Rows are points. The points of each table are mixes of a few directions, plus a little noise. Count the directions of each table, and those that both share. Where both have some left over, give the other angles between the two spaces (their principal angles), to ten degrees, smallest first.
In the rows, zero is written as 128.

First:
[[104 107 142]
 [173 167 102]
 [143 141 119]
 [ 93  97 148]]
Second, 5 rows:
[[ 93  97 148]
 [128 127 128]
 [187 179  94]
 [121 123 132]
 [110 113 138]]
Directions: first 1, second 1, shared 1

First (9 x 6):
[[118 116  95 109 126 116]
 [147 112 128 128 125 101]
 [151 117 141  99 121 128]
 [140 114 122 128 125 105]
 [ 91 191 182 125 137 242]
 [158 119 155 111 122 126]
 [116 133 120 177 136 107]
 [138 105 104 114 123  96]
 [ 93 143 104 161 137 131]]
Second (6 x 6):
[[130 124 123 123 124 133]
 [116  81 132  91 100 167]
 [122 138 146 139 138 115]
 [ 96  94 188 109 119 143]
 [165 181  69 164 148  97]
 [140 150 112 144 138 113]]
Directions: first 3, second 2, shared 0; angles 40, 60

First (9 x 9):
[[ 79 162  92  93  98 173 100 169 122]
 [117  72 199 130 140 110 114  95 122]
 [ 66 134 109 107 130 122 102 144 126]
 [129 113 123 135 138 167 149 104 139]
 [122 126 161 108 105 119  97 148 111]
 [124 127 102 149 159  89 144 115 140]
 [207 166 110 155 126  77 149 147 125]
 [148 135 103 146 141 129 152 117 139]
 [161 116 151 130 116 172 140 115 128]]
Second, 9 rows:
[[128 126 105 147 132 130 116 108 106]
 [131 125 155 111 125 131 141 143 148]
 [145  98 150 144 131 156 132  91 119]
 [115 141  42 180 137 117  86  86  66]
 [137 116 162 116 126 139 144 131 146]
 [105 169 109  98 122  89 127 187 148]
 [120 150 172  71 119 108 156 200 186]
 [139 106 124 156 133 149 121  86 105]
 [132 121 134 131 129 134 130 121 128]]
Directions: first 4, second 2, shared 1; angles 70

First, 10 rows:
[[135 118 107 175 126 132 195 127 115 104 118 102]
 [137 121 119 104 120 137 116 122 136 142 122 115]
 [117 147 167 145  72 151 101 159 120 131 119 132]
 [134  71 128 121  91 126 122 119 125  88  87 111]
 [125 121 154  70 159 143  80 116 148 158 129 137]
 [132 131 148 127 169 135 139 105 133 137 121 120]
 [130 135 106 114  87 114 102 141 127 130 135 137]
 [133 171 175 140 112 105  80 109 123 134 113 149]
 [ 90 165 133 195 174 130 188 177 109 121 184 162]
 [147 103  48  88 171 107 159 104 142 137 152 113]]
Second, 8 rows:
[[153 122 131 114 105 132 114 130 125  66 155 138]
 [120 135 115  84 110 110  99 125 105 112 159 112]
 [151 122 142 183 124 161 200 104 117 108  87  69]
 [ 96 108 148 168 161 116 120 160 159 164 101 203]
 [162 160 103 120 133 156 159  96 134 176 119  67]
 [108 125 127  97 109 104 102 132 100  98 152 121]
 [132 127 130 141 150 131 117 144 164 159 121 181]
 [104 126 127 118 131 112 116 133 120 141 130 132]]
Directions: first 6, second 4, shared 2; angles 60, 90

First:
[[149 170 103 149 130 142 132 100 116 112 115 136 151 122 107 144 136 129
  111 103]
 [137 118 128 103  97 167 120 114 137  37  92  68 175 102 148 113 124 126
  185 167]
 [121 109 129 171 155  94 148 168 153 188 172 122  66 167 147 172 120 116
  171 147]
 [120 104 169  66 155 116 104 156 146 129 144 133  72 124 135  64 120 100
  118 179]
 [128 123 121 157 116 117 133 151 118 139 172 121 133 145 130 151 129 143
  156 130]
 [118 121 129 130 113 119 127 130 109 152 138 149 146 128 124 128 131 148
   99 100]
 [123 121 137  97 100 142 114 117 107 100 116 130 168 105 125  96 132 145
  103 120]
 [134 143 121 138 105 130 118 133  87 121 168 143 166 125 106 123 139 154
  106 106]
 [128 145 112 144 178 124 157  83 181 173  35 146  76 132 133 160 117  90
   97 100]]
Second (11 x 20):
[[ 73 186 151 143 123 103 190  93 153 118 101 127 163 110 112 137 100 150
   89  23]
 [148 104 118 120 123 142 104 133 118 125 124 127 126 129 135 126 139 123
  139 162]
 [ 96 156 128 144 112 118 164  95 130 140  91 146 168 117 116 145 119 154
   80  42]
 [128 144 124 158 147 102 137 145 121 173 175 153 101 150 114 147 131 128
  115 111]
 [139 128 143 113 151 125 116 160 143 102 170 100  90 137 136 106 123 104
  178 189]
 [111 134 126 129 109 133 145  97 126 126  85 135 166 112 125 135 124 145
   97  76]
 [166 100 127 120 153 133  88 175 124 127 186 115  73 150 139 114 140 100
  180 224]
 [155 100 118 120 135 138  97 150 116 134 149 127 104 138 138 124 142 116
  152 185]
 [148 105 130 105 131 148 102 143 132  97 131 104 115 127 143 107 132 109
  167 191]
 [ 95 157 140 132 118 120 164  99 142 116  96 127 161 113 120 132 111 145
   99  60]
 [150  93 104 127 110 149 101 117 102 149 102 148 145 126 134 138 146 135
  110 138]]
Directions: first 5, second 3, shared 2; angles 80

First (10 x 32):
[[124 122 129 122 134 129 122 135 126 129 119 130 128 121 131 125 130 135
  132 117 120 132 122 120 126 134 130 125 125 119 126 117]
 [117  93 228  97 166 143 116 189  60 206 229 108  16 144 229 156  50 226
  176 120 179  70 138  71 200  93 155 236 132 118 143  82]
 [140 150  96 147 101 127 145  96 154 102 116 130 160 137  95 128 145  84
  108 156 130 137 133 160 110 128 117 102 131 150 127 164]
 [118 114 109 118 144 117 111 136 137 116  78 140 154 105 109 110 154 130
  125  91  92 153 111 120 108 152 126  94 119 100 115 103]
 [136 139 151 133 116 137 142 122 115 144 179 119  98 152 150 149 100 133
  133 159 166 106 143 133 151 104 133 165 135 153 139 147]
 [133 142 122 138 114 131 143 114 136 121 139 124 131 140 120 135 124 111
  122 151 140 125 138 146 128 121 125 130 132 145 131 149]
 [129 128 131 128 128 129 129 129 127 131 133 127 124 130 131 129 123 130
  130 128 134 124 130 127 131 125 130 132 129 129 128 126]
 [135 147  87 144 105 124 139  98 158  95  96 134 174 128  84 120 157  83
  104 142 116 148 128 157 101 136 117  87 129 138 126 155]
 [136 143 128 139 115 132 141 114 131 125 149 123 127 143 125 137 121 114
  123 154 148 119 136 141 131 116 123 137 133 146 134 150]
 [112 102  96 109 158 110  97 145 140 112  42 145 168  83  99  94 171 136
  125  62  65 168  98 109  96 172 125  75 114  79 108  82]]
Second:
[[103  85 152 104 188 146  63 147  67 146  85 170 101 101 113 106 139 170
  129 114  88 118  73  68 126 136 150 128 141  75 111 105]
 [156 192  70 123 123  91 147  87 203 101  65 152 148  86  38 121 184  71
   95 138 127 156 124 181 106  97 112  82 150 139 114 178]
 [120 134 129 165  93 146 149  99  98 119 147 135 170 139 176  97  86 133
  144 138 146 111 115 132 139 100 120 132 135 153 115 138]
 [129 106  90  92 119  68 120 133 199 100  87 123 165 132 124 126 175 117
  123  54 121 180 142 129  98 177 119  90 103 106 122 110]
 [131 141 144 146 128 156 152 155 113 148 151  98 108 114 139 139 105 138
  143 137 113 115 149 140 142 123 127 144 122 132 143 100]
 [141 162 140 139 126 141 159 149 136 148 152  99  97 110 127 145 112 128
  138 140 130 119 154 154 145 107 124 147 128 143 140 115]
 [134 144 121 129 103 103 143 102 148 122 140 139 144 139 151 120 117 127
  132 125 170 126 128 139 138  99 121 135 139 151 116 154]
 [ 96  43 166 154 141 208  69 129  15 118 165 136 132 208 137 142 111 130
  112 201  92  93 105  67 107 199 155 137 112 116 149 139]
 [131 149 140 120 142 121 142 148 134 155 125 122  98  89 138 123 115 153
  145 108 128 124 129 132 147  99 126 143 136 123 123 102]
 [130 132 118 136 105 123 141 117 141 118 137 123 149 141 141 125 121 120
  130 126 137 132 137 137 126 129 122 125 123 142 129 136]
 [139 121 136 100 135 108 122 139 157 133 152 116  92 151 121 165 143 123
  120 128 152 133 154 129 131 143 135 146 120 130 146 138]]
Directions: first 2, second 6, shared 2
